Every row gives one point. The points of each table are mixes of a few directions, plus a little noise. Count the directions of each table, and those that both share. Where both have some left over, give the other angles between the two spaces (their principal angles), to ten degrees, smallest first.
In the rows, zero is written as 128.

First (6 x 3)
[[ 24 170 218]
 [185 132 100]
 [113 112 120]
 [130  93  97]
 [168 146 122]
 [151 119 109]]
Second (6 x 3)
[[212 190 137]
 [122 113 115]
 [104  85 103]
 [127 117 117]
 [ 46 158 198]
 [157 108  95]]
Directions: first 2, second 2, shared 2

First (9 x 6)
[[163 122  39 148  77 136]
 [118 188  71 212 127  98]
 [142  95 140 116  82 143]
 [ 66 121 133  61 150 195]
 [203 134  56 149 135  80]
 [132 105 135 136  71 142]
 [ 84 149 196 111 197 123]
 [141  90 189  86 129 130]
 [105 150 190 133 184 103]]
Second (8 x 6)
[[ 65  84 107 180  88  65]
 [161 130  76 148 164 141]
 [166 117 149  72 128 151]
 [174 182 179  63 155 188]
 [149 127 105 128 147 139]
 [120 161  88 181 160 132]
 [ 59  67 206  94  35  71]
 [126 157 112 156 150 137]]
Directions: first 4, second 3, shared 1; angles 30, 60

First (10 x 8)
[[119 130 108 178 107 143 115 131]
 [119 159 156 216 142 218 158 138]
 [ 92 114 148 110 166 141 127 112]
 [163 143  69 143  81  92 163 188]
 [146 165  68 128 118 155 162 137]
 [221 154 126   7 116  65 162 138]
 [149  86 171  94 100  47  64 109]
 [ 62  87  72 158 115  91 108 153]
 [138 149 171  85 173 183 118  60]
 [ 72  93 193 161 164 148 102 113]]
Second (10 x 8)
[[153 140 105 145  76 148 150  23]
 [174 108 144  98 158  95 145  87]
 [146  16 147 119 144 166  45 208]
 [133 211  97 118  97 138 106 113]
 [  8  78 203 163 171  29 131  96]
 [130  91 123 149 104 154 131 106]
 [142 197 112 112 149 113 193 147]
 [128 163 119 127 129 120 161 117]
 [120 140 122 117 124 149  55 194]
 [148 134 105 129 131 167 160 192]]
Directions: first 5, second 5, shared 2; angles 30, 80, 80

First (11 x 11)
[[167  79 114 110 103 100  43 136  84 147  83]
 [ 78 194 136 165 180 154 249  89 184  80 222]
 [180  68 105 116 110  87  29 118  68 135 106]
 [ 96 169 141 139 145 154 197 130 167 118 152]
 [138 114 127 116 111 125 100 142 115 145  98]
 [105 158 135 143 148 140 182 115 155 110 165]
 [123 131 127 131 133 129 135 122 131 123 138]
 [102 159 140 131 132 152 173 140 160 131 131]
 [126 132 129 129 127 130 132 131 131 129 128]
 [113 139 146 111 106 154 135 174 147 160  76]
 [180  69 108 119 112  83  34 115  68 129 111]]
Second (9 x 11)
[[128 104 108 128 105 157 166  88 161 162 142]
 [148 132 137 196 139 131 167 146  61 112 165]
 [113 149 131 195 118 185 108 116 149  80 132]
 [173 176 155 177 133  35  64 187 106 144 107]
 [ 97 123 123 110 128 193 122  81 174 105 120]
 [ 59  84 116  17 156 120 140 109 105  96 122]
 [107 126 120 142 117  85 105 138 125 121 123]
 [173 138 146  58 146 113 119 105 166 193 102]
 [154 118 116 128 109 133 161 184 106 139 138]]
Directions: first 2, second 6, shared 0; angles 40, 60

First (10 x 12)
[[150 139 100 133 177 154  94 120 145 107 109 151]
 [162 147  85 134 203 168  76 112 154  97  97 164]
 [ 83 102 185 121  28  72 198 149  91 170 170  81]
 [175 154  68 136 232 185  56 108 164  82  85 179]
 [102 114 159 123  71  97 165 138 109 152 151 101]
 [137 131 116 129 148 138 114 125 134 118 121 136]
 [124 125 133 126 121 125 132 130 126 132 131 125]
 [110 119 150 126  90 109 155 137 116 145 143 109]
 [129 129 127 128 131 130 126 127 130 125 128 130]
 [108 116 154 124  81 102 161 137 111 148 146 104]]
Second (11 x 12)
[[116 124 137 115 145 102 119 131 118 127 121 136]
 [166 141 101 170  73 213 158 120 160 133 149 104]
 [105 120 144 103 161  77 110 133 109 125 115 143]
 [153 137 110 156  92 184 148 123 149 131 142 112]
 [155 137 109 158  89 188 149 122 150 131 143 111]
 [ 74 110 167  69 206   7  86 139  83 121  97 163]
 [112 123 140 110 152  92 115 132 114 126 119 138]
 [ 82 113 161  77 195  25  92 138  90 122 102 157]
 [160 139 105 163  82 199 153 121 155 132 146 108]
 [133 130 124 134 120 140 132 127 132 129 131 125]
 [152 136 110 154  93 182 147 123 148 131 142 113]]
Directions: first 1, second 1, shared 0; angles 90

First (9 x 18)
[[ 72 139  42 125 149 169 102 111 101 121  65  93 237 150 121  92 172 127]
 [ 84 128  68 147 166 103  88 141 105 113  86 141 224 124 147  95 129 124]
 [156 138 123 115  60  91 168 131 114 198 165 119  66 139 142 185 130 148]
 [ 96 134 138 189 172 170 101 136  99 148  71  98 167  86 158 111 144 139]
 [208 116 188  55 113 159 170 102 171 101 178 118  50 157  70 152 118 142]
 [127 139 180 121  86 100 141 112 172  99 173 151  44 142  61 117 134 113]
 [153 109 182 128 137 156 138 136 158  90 163 156  73 116 152 132  94  91]
 [128 120 135 153 201 107  88 145 110 116  85 132 196  95 131 102 114 159]
 [130 131  96 119  70  98 154 138 121 164 165 145  93 144 170 168 117 108]]
Second (11 x 18)
[[136 126  46 100 102 223 166 118  78 197 101  62 167 149 203 178 156 128]
 [105 131 157 139 132  97 109 127 158  84 139 161 112 124  83  91 126 111]
 [139 126 133 129 132 120 132 131 124 134 127 126 128 122 132 132 121 136]
 [ 50 140  98 132 104 174 117 100 157  67 120 134 137 162  86  72 168  65]
 [131 125 147 135 136 103 120 132 137 115 133 144 117 120 111 120 120 132]
 [100 135 150 140 130 104 107 123 156  80 136 154 114 128  86  91 131 106]
 [ 57 140 124 139 114 143 107 104 170  55 130 148 124 151  70  66 155  71]
 [123 130  26  96  92 249 171 109  77 198  94  50 175 163 212 176 167 119]
 [158 124 183 140 148  58 117 149 137 116 146 161 104 101 105 125  98 154]
 [176 120 153 127 145  89 132 145 112 161 134 131 119 105 148 158 102 168]
 [231 110 189 130 171  42 134 170  95 198 140 135 105  74 165 193  68 215]]
Directions: first 6, second 2, shared 2

First (8 x 24)
[[131 131 138 131 122 121 129 130 124 133 128 132 130 124 130 131 128 131
  122 125 125 129 119 124]
 [133 133 146 133 118 116 130 131 120 137 129 136 132 122 131 134 129 135
  118 122 123 131 112 121]
 [141 140 171 139 103  99 133 136 110 149 129 147 137 113 135 143 130 144
  106 114 116 135  89 109]
 [113 115  79 115 156 162 123 120 149 104 127 106 117 146 119 111 125 110
  153 144 143 120 173 150]
 [115 116  85 117 152 157 123 120 146 108 127 109 119 143 120 113 126 113
  150 142 141 121 166 146]
 [126 126 121 126 132 133 127 127 131 125 128 125 127 130 127 125 128 125
  132 131 130 126 135 131]
 [148 146 195 145  90  83 136 140  99 160 130 158 142 105 139 151 131 151
   93 106 108 139  68  99]
 [116 117  90 118 150 154 124 121 144 110 127 111 120 141 122 115 126 114
  147 140 140 122 162 144]]
Second (10 x 24)
[[114 132 120 126 141 121 128 129 138 135 143 117 137 129 118 157 135 123
  145 131 130 135 135 133]
 [125 129 126 133 131 133 146 124 132 124 136 128 123 127 116 132 122 130
  116 123 131 129 133 136]
 [121 130 122 136 134 136 158 122 136 122 142 127 121 127 107 137 118 131
  110 120 133 130 137 142]
 [121 129 119 134 136 136 153 122 137 122 142 126 121 128 109 136 119 129
  115 123 133 130 140 142]
 [114 127 113 114 144 118  97 134 136 138 130 111 144 135 135 150 147 116
  174 144 128 133 137 124]
 [171 102 124 109  98 164  64 129 100  97  52 145 106 140 191   7 123 122
  131 145 127  95 124 103]
 [123 144 160 128 122  81 110 142 120 164 142 129 157 117 134 183 150 133
  150 127 114 144  95 107]
 [125 124 115 128 134 141 136 124 134 119 129 124 121 132 122 120 123 125
  125 129 133 125 141 137]
 [139 128 142 133 115 128 131 128 118 127 120 139 123 124 134 112 123 134
  110 122 125 125 116 122]
 [126 135 140 140 125 122 157 125 129 132 144 134 126 121 111 146 120 136
  104 115 127 134 121 134]]
Directions: first 1, second 3, shared 1

First (9 x 32)
[[137 133 171  90 142 169 134 107  92 166 135 104 129 130 127 124 133  96
  129 145 125 145 104 150 148 153 105 110 116 182 130 152]
 [105 159  77  86 117 154 117 115  72 126 153 104  97 133 149 118 106 118
  106  94 129 124 183  87  36  82 129 159  86 169 147 115]
 [ 94 142 189 106 194 177 144 141 112 128  85 128 160 136 145 135 148 125
  142 127 119 207  90 176 172 194 122 115 138 138 132 132]
 [133 137 175 130 152 152 122 127 134 126 104 116 159 140 125 131 135 107
  122 146 107 172  73 164 184 163 123 111 156 129 107 144]
 [ 83 110  73 204 143  58 134 185 203  48  86 196 140 121 139 143 139 211
  145  92 139 133 164 108 118 120 175 155 155   7 134  74]
 [166 129 109 149  85 106 104 113 148 125 148 113 127 132 110 123 113 108
  107 145 115  94 115 115 132  95 130 127 145 121 105 140]
 [140 129 125 114 113 131 125 115 113 144 146 116 116 127 124 123 123 115
  124 132 129 110 134 120 115 117 120 127 116 152 131 137]
 [167 109 126 129  89 111 127 106 128 161 161 118 110 120 109 121 123 111
  129 151 137  73 129 118 132 109 115 116 121 150 126 147]
 [124 103 105 148 116  90 141 141 149 124 133 156 114 114 125 131 134 160
  149 122 151  94 158 112 117 119 136 131 120 101 142 113]]
Second (10 x 32)
[[168 132 133  66  70 131 129  92  73 166 193  58  67 113 120  95 118 100
  107 159 116 139 144  94 108 115 135 111 125 176 141 140]
 [114 115 129 133 143 121 143 141 135 129 120 150 127 121 132 133 139 148
  147 120 144 124 140 133 130 140 128 128 120 118 142 119]
 [118 188  83 113 120 169  81 111  95  94 130  93 138 159 144 124  90  89
   73  97  94 143 131 105  60  70 129 164 119 155 105 126]
 [136 131 130 121 118 130 125 121 122 132 137 116 123 129 125 124 124 120
  120 134 122 129 125 124 128 124 129 125 131 135 125 133]
 [105 119 114  77 123 128 158 127  80 150 157 120  76 104 144 114 136 152
  146 113 151 135 192  96  75 130 134 131  91 154 175 110]
 [134 129 139 176 144 124 112 137 173 107  95 152 175 145 119 145 129 121
  125 131 116 121  84 157 170 133 123 127 154 100  97 137]
 [106 167 101 168 157 152  87 136 150  79  85 146 183 164 138 147 107 110
   99  96 105 130 102 142 112  98 123 159 135 112  93 125]
 [173 135 151 162 110 127  97 115 163 122 123 112 162 147 104 130 118  90
  102 160  96 123  58 152 187 125 123 114 172 118  81 156]
 [116  50 174 127 148  76 205 156 150 176 131 182  94  78 121 130 183 200
  213 150 189 110 162 144 181 202 128  90 114 101 185 116]
 [109 117 129 136 149 121 142 142 137 126 115 155 132 123 134 135 138 149
  149 118 145 124 141 133 127 141 127 131 118 116 141 117]]
Directions: first 4, second 3, shared 2; angles 40
